Each point is reached from the start by the listed moves, each made once or not at all, plus a little noise. Is the number of moves made odd or even? Then give how often each move was made.
In the rows, zero is written as 128.

Moves:
(1): [105 139  75 161]
(2): [ 83 107 148 126]
Start: [128 122 116 122]
Points:
[ 59 110  83 154] -> even (1, 1)
[127 124 117 121] -> even (0, 0)
[ 83 101 135 121] -> odd (0, 1)

Moves:
(1): [146 146 119 159 123 163 108 129 137 130 134 111]
(2): [ 97 144 134 129 104 156 107 112 115 114 132 173]
(3): [126 172 115 124 153 135 136  81 116 129 148 119]
(4): [ 98 104 147 162 138 148 126 143 115 102 118 117]
(5): [133 116 111 117 121 148 118 129 122 124 117  95]
(6): [134 107  95 141 151 140 142 100 134 106 125 154]
(7): [104 142 108 127 116 112 123 102 137 137 166 124]
(8): [155 104 138 126 119 136 130 136 108 140 150 121]
(9): [154 155 117 129 125 127 130 164 113 128 144 130]
(10): [ 79  99 127 139 159 136 126 111 159 144 139 134]
(11): [129 135 131 113 130 102 123 142 132 114 162 136]
Start: [145 101 121 121 124 148 116 114 132 133 130 119]
Points:
[228 142  53 135 145 202 103 100 101 111 211  86] -> odd (1, 0, 1, 0, 1, 1, 0, 1, 1, 0, 1)
[107 142  92 183 156 228  94  57 109  64 184 162] -> even (1, 1, 1, 1, 0, 1, 0, 0, 0, 0, 1)
[ 66  71  99 186 159 217 109 107 127  91 148 189] -> odd (0, 1, 0, 1, 0, 1, 0, 0, 1, 1, 0)

Moves:
(1): [126 117 128 116 121 127 139 128 139 133 115 139 107 127 111 120 127 126
 145 131 131 116 105 145]
(2): [138 144  99 105 147 142 139 129 116 122 113 110 135 133 147 156 159 104
 127 131 155 132 153 121]
(3): [ 95 149 129 133 127 137 131 135 111 119 157 127 108 135 131 122 112 116
 101 120 129 135 142 105]
(4): [130 140 101 139 154  99 132 121 129 121 142 125 145 100 136 139 110 146
 133 143 115 136 117 153]
(5): [147 137 126 123 120 136 126 119 135 135 125 132 127 121 101 118 107 114
 133 113 142 136 123 132]
(6): [102 147 140 143 129 148 129 128  98 102 129 117 135 115 137 135 110 138
 124 121 123 135 138 115]
(7): [129 134  97 139 141 103 138 134 136 120 143 113 153 121 133 115 120 139
 152 117 107 129 126 146]
(8): [114 117 157 119 112 142 135 121 133 144 135 134 124 156 129 124 143 120
 135 113 143 142 132 139]
(9): [135 116 129 115 105 125 124 120 137 134 130 116 125 110 106 115 123 131
 126 124 133 125 114 129]
(10): [134 126 172 130 115 120 137 125 147 106 136 132 123 116  94 152 134 141
 115 123 152 113 133 127]
(11): [110 110 163 135 118 101 134 120 113 103 132 128 131 131 137 140 124 145
 129 122 134 105 115 121]
(12): [149 109 133 108 129 113 133 110 129 125 115 135 136 126 100 142 150 127
 110 137 131 126 141 138]
(13): [136 148 120 112 131 142 135 109 124 124 119 135 134 127 129 124 132 126
 143 153 125 148 125 108]
(14): [111 126 118 111 142 130 119 124 136 125 101 132 132 125 124 123 137 133
 123 125 154 137 135 139]
(15): [142 137 120 139 125 139 132 130 134 118 109 121 142 140 130 114 115 119
 117 137 118 144 116 128]
(16): [116 137 114  88 127 106 134 144 114 138 117 145 127 153 113 137 116 145
 134 110 144 149 150 144]
(17): [134 137 124 120 136 126 123 127 127 119 118 127 116 129 143 131 141 112
 120 129 124 131 143 128]
(18): [123 124 113 128 137 128 108 139 127 114 137 137 129 128 119 118 140 139
 132 127 126 132 108 130]
(19): [121 130 138 147 129 140 122 147 113 124 121 146 138 109 142 137 138 118
 117 128 137 133 132 102]
(20): [137 137 132 115 117 143 143 117 113 138 142 143 123 131  91 121 107 143
 131 153 155 159 159 151]
(21): [138 135 146 108 139 115 108 146 142 140 122 116 121 141 124 133 144 113
 139 125 131  97 119 137]
(22): [132 113 128 109 140 128 127 134 141 124 132 123 120 132 136 121 127 129
 129 119 121 123 116 132]
(23): [131 116 136 146 131 141 122 142 160 113 144 116 113 103  99 150 122 105
 132 127 132 117 129 117]
(24): [124 111 150 145 145 134 122 132 125 140 115 113 105 117 139 123 136 132
 122 124 131 121 120 117]
Start: [138 133 132 139 106 113 124 129 107 145 103 113 122 163 115 124 120 152
 131 138  99 130 132 129]
Points:
[135 121 211  32 126 120 126 162 117 121  22 142  72 201  49 146 167 137
 129  99 249 152 140 171] -> even (1, 1, 0, 0, 1, 0, 0, 1, 0, 1, 1, 0, 0, 1, 1, 1, 1, 1, 1, 1, 1, 1, 0, 1)
[121 172  84  97 163 128 143 117  46  90 145 106 127 138  88 159 108 174
  96 166 130 184 182 152] -> even (0, 1, 1, 1, 0, 1, 0, 0, 0, 0, 0, 1, 0, 0, 0, 0, 0, 1, 0, 1, 0, 1, 0, 0)
[174 202 114  73 190  97 134 151 135 117  68 106 118  93  41 193 131 131
 157 147 211 179 205 156] -> even (0, 1, 0, 1, 1, 0, 1, 0, 0, 1, 0, 0, 1, 1, 0, 1, 1, 0, 1, 1, 1, 0, 1, 1)
[156 169 151 142 137  53 128 140 124 110 139 114 147 104  51 160 109 143
 110 123 120 109 141 147] -> even (0, 0, 1, 1, 1, 0, 1, 0, 0, 1, 0, 1, 0, 0, 0, 0, 0, 0, 1, 0, 1, 0, 0, 0)
[ 96 178 181  78 126 140 194 109  35 118  93 152  96 139  47 192 130 167
 106 163 207 210 212 131] -> odd (1, 1, 1, 1, 0, 1, 0, 1, 0, 1, 0, 1, 1, 0, 0, 1, 0, 0, 1, 1, 0, 0, 0, 1)
[114 109 154  86 144  84 105 155 103  81  60 110 126 105  67 140 150 200
  96  86 144 149 151 141] -> even (0, 0, 0, 0, 0, 1, 1, 0, 1, 1, 0, 1, 0, 1, 0, 1, 1, 1, 1, 0, 0, 1, 0, 1)
[146 149 206 114 145 131 105 150 146  67 115  72  79 115  80 171 146  85
 102 120 174 125  91  79] -> odd (0, 1, 1, 1, 1, 0, 0, 1, 1, 1, 1, 0, 1, 0, 1, 0, 1, 1, 1, 0, 1, 1, 1, 1)
[141 172 197  76 116 147 120 134 127 107  48  92  82 135   9 147  99 156
 121 155 184 170 176 133] -> even (0, 0, 0, 0, 0, 1, 0, 0, 1, 1, 0, 0, 1, 1, 1, 1, 1, 0, 0, 1, 1, 0, 1, 1)
[114 146 168  57  78 142 159 110  70 105  87 158 114 216  43  90  61 186
 175 130 155 210 109 166] -> odd (1, 0, 0, 0, 1, 1, 0, 1, 0, 0, 1, 0, 1, 0, 1, 1, 0, 1, 0, 1, 0, 1, 0, 0)
[ 99 194 120  80 155  80 158 144  72  90 121  62  78 119  73 167  83 152
 168 151 148 145 172 146] -> odd (1, 1, 1, 1, 0, 1, 1, 0, 1, 0, 1, 0, 1, 0, 0, 1, 1, 0, 0, 1, 1, 0, 1, 1)
[ 87 109 233  74  70 114 146 100 114 102 134 124  72 178  55 122 116 169
  88 116 193 149 170 149] -> odd (0, 0, 1, 0, 0, 0, 0, 1, 1, 1, 1, 0, 0, 1, 0, 0, 1, 0, 0, 1, 0, 1, 0, 0)
[108 147 159 186 159 119 141 147 121  75 104 105 101  47  57 161  95 178
 136 148 153 150 164 159] -> odd (1, 0, 0, 1, 0, 1, 1, 0, 0, 1, 0, 0, 0, 1, 0, 0, 1, 0, 1, 1, 0, 0, 1, 1)
